Rows are points. The last column is the point's height on a tilted bowl or saddle (a function of degree 2), plus a little noise. Along how many of its main directions does it bend up, bend down or stay straight?

Points (10 x 3):
[[ 18  12  11]
 [  6 -60  60]
 [  4  -6   4]
 [  8  20  22]
 [  1   6   9]
 [ 21   5   2]
 [ 15  18  20]
 [ 17  28  36]
 [ 17  15  15]
 [-29 -32  45]]
Directions: 1 up, 1 down, 0 straight

Points (18 x 4):
[[  4   5  21 -11]
 [ 36  21 -30 -28]
 [-31 -18  60 -60]
 [ 23  19  31  -6]
 [ -6 -11  27 -22]
 [  5 -31   6 -30]
 [ 10 -24  12 -25]
 [  0 -19  -1 -20]
 [ 57  14 -23 -44]
 [-42  -1 -45 -20]
 [ 31  13  -1 -14]
 [ 18  35 -21 -15]
 [ 33  -5  -3 -22]
 [ -4  16 -51 -14]
 [ -8 -21   0 -22]
 [ 33  -8 -16 -26]
 [ 14   4  36 -10]
 [ 26  19 -44 -26]]
Directions: 0 up, 2 down, 1 straight

Points (16 x 4):
[[-14  23  23 -30]
 [  4  41 -33 -23]
 [ -4  31  35 -37]
 [ 54 -11   9 -18]
 [ 28 -20 -56 -42]
 [ 38 -16  18  -3]
 [  4 -17 -16  -5]
 [ 17 -23  -6  -7]
 [-32 -60  12 -60]
 [ 25  13 -47 -19]
 [  5  -5  -1   1]
 [  6 -11  55  -1]
 [-14  -1 -29  -5]
 [  2 -49  14 -23]
 [ 14 -27 -10 -11]
 [ 40 -23  -5 -18]]
Directions: 0 up, 2 down, 1 straight

Points (23 x 5):
[[ 15  -6  13  50  60]
 [ -3   1  -1  29  12]
 [-12  34 -40  -1  55]
 [-10 -10  25   8 -22]
 [-28   8  12   8   4]
 [  2  18  10   5 -10]
 [ 18   2  47   2 -60]
 [  0   4  20  12 -16]
 [ 15  17  19   1 -19]
 [ 13  39 -13 -16  50]
 [  1  26 -11  23  13]
 [ 41   3   6 -22  33]
 [ 10   3 -12   2   9]
 [ -8 -29  22 -29 -42]
 [-14 -14  22 -21 -50]
 [  5 -28 -29  40  27]
 [ 19   3 -28  60   2]
 [-31   3 -19  37  37]
 [-26 -14  29  -5 -39]
 [ 15   9   3  32  18]
 [  6   7  10  21   2]
 [ 16  25 -11 -26  44]
 [  2 -10  32  22   0]]
Directions: 3 up, 1 down, 0 straight

Points (21 x 5):
[[ 15  21  33 -44   2]
 [-34 -16  10  23  60]
 [-11  11 -19  60   2]
 [  6  33   2 -20 -15]
 [ 45 -32  21  20  13]
 [ 12 -12 -28   3   9]
 [ -5 -22 -10   8  22]
 [-20   5   1 -16  36]
 [ 22  14 -34   3 -18]
 [  1  19  37   3 -15]
 [ -2  18  11 -33  20]
 [-16 -14  36  -4  31]
 [-16 -13 -18 -14  41]
 [  8 -49 -14   4  16]
 [-22  -9  -6 -23  52]
 [  9   3 -23  -4   2]
 [ 22   4  19  30 -16]
 [-21  16  -9 -10  30]
 [ 29 -19  18  30   8]
 [  8  14 -10 -43  37]
 [-18  -8  16 -12  33]]
Directions: 2 up, 1 down, 1 straight

Points (48 x 7):
[[ 21 -22  38 -16 -13 -27  -1]
 [-40  19 -14  24  -7  27  39]
 [ -3 -10  -4 -16  -9  21   2]
 [-29 -11  30 -47 -23 -18  16]
 [-45 -12  11 -15  12 -60  20]
 [-29 -30 -51 -20  -1  18  31]
 [ 27  18 -30 -14   1  -2  -8]
 [ -9 -14 -24  15 -22 -25   8]
 [ -4  33 -25  25  21  26  29]
 [-18   6  58 -10 -19  -6  18]
 [-22  28  -9  11   9  33  25]
 [-19 -10  23  15 -10 -21   8]
 [ -5  -8  36   2  15 -19   1]
 [-58  15 -38   3   7  -3  36]
 [ 22 -18   8 -13  20   3  -8]
 [-42  44  18   0   7  -1  16]
 [ 14   9 -26 -48   6 -17  -2]
 [ 41 -11  25   0   6   8  -1]
 [ 57   5   5  17  17 -12  -6]
 [-39  25 -15 -23  -1  18  17]
 [  4 -45  -3  -3 -27 -12   5]
 [ 14   0   7  42 -35 -28  21]
 [ 24  16  15 -22  33  14   7]
 [ 36 -44  33   3 -18  -5   6]
 [  3 -28   4   6  10 -23  -6]
 [ -4   5   0 -35  -1 -45  -6]
 [ -9  13 -24   1 -13  59  42]
 [ 13  13   6 -34 -11 -13  -8]
 [ -2  12  21   5  20  35  20]
 [-41 -38  16 -39  -3  -4  25]
 [-54  20  -3  22   7   4  30]
 [-31 -13 -17  10  18   5  10]
 [  8 -36 -13  19  15  -6  -3]
 [ 36  21 -24 -52  58 -21  27]
 [  3 -31  -5   9  14   2  -4]
 [-40  22   4  32  -8  12  38]
 [  1  -8   7   3 -33  -1   5]
 [  6  21  47 -11  23  42  43]
 [  7  17   3 -44  24  10   3]
 [-20 -31  -7 -20  -4  -2   5]
 [-39  14 -32  14 -29  34  56]
 [ 18  36   9 -23  -4 -42  -3]
 [-50   0  -4 -21 -15 -33  17]
 [ 36 -14 -27  14 -35 -10 -10]
 [-25 -26   1 -32 -15  -6  11]
 [  5  35   8  -8   4 -36  -3]
 [  4  22 -45 -16 -47  14  41]
 [-11  33 -26  17 -39  36  60]]
Directions: 5 up, 0 down, 1 straight
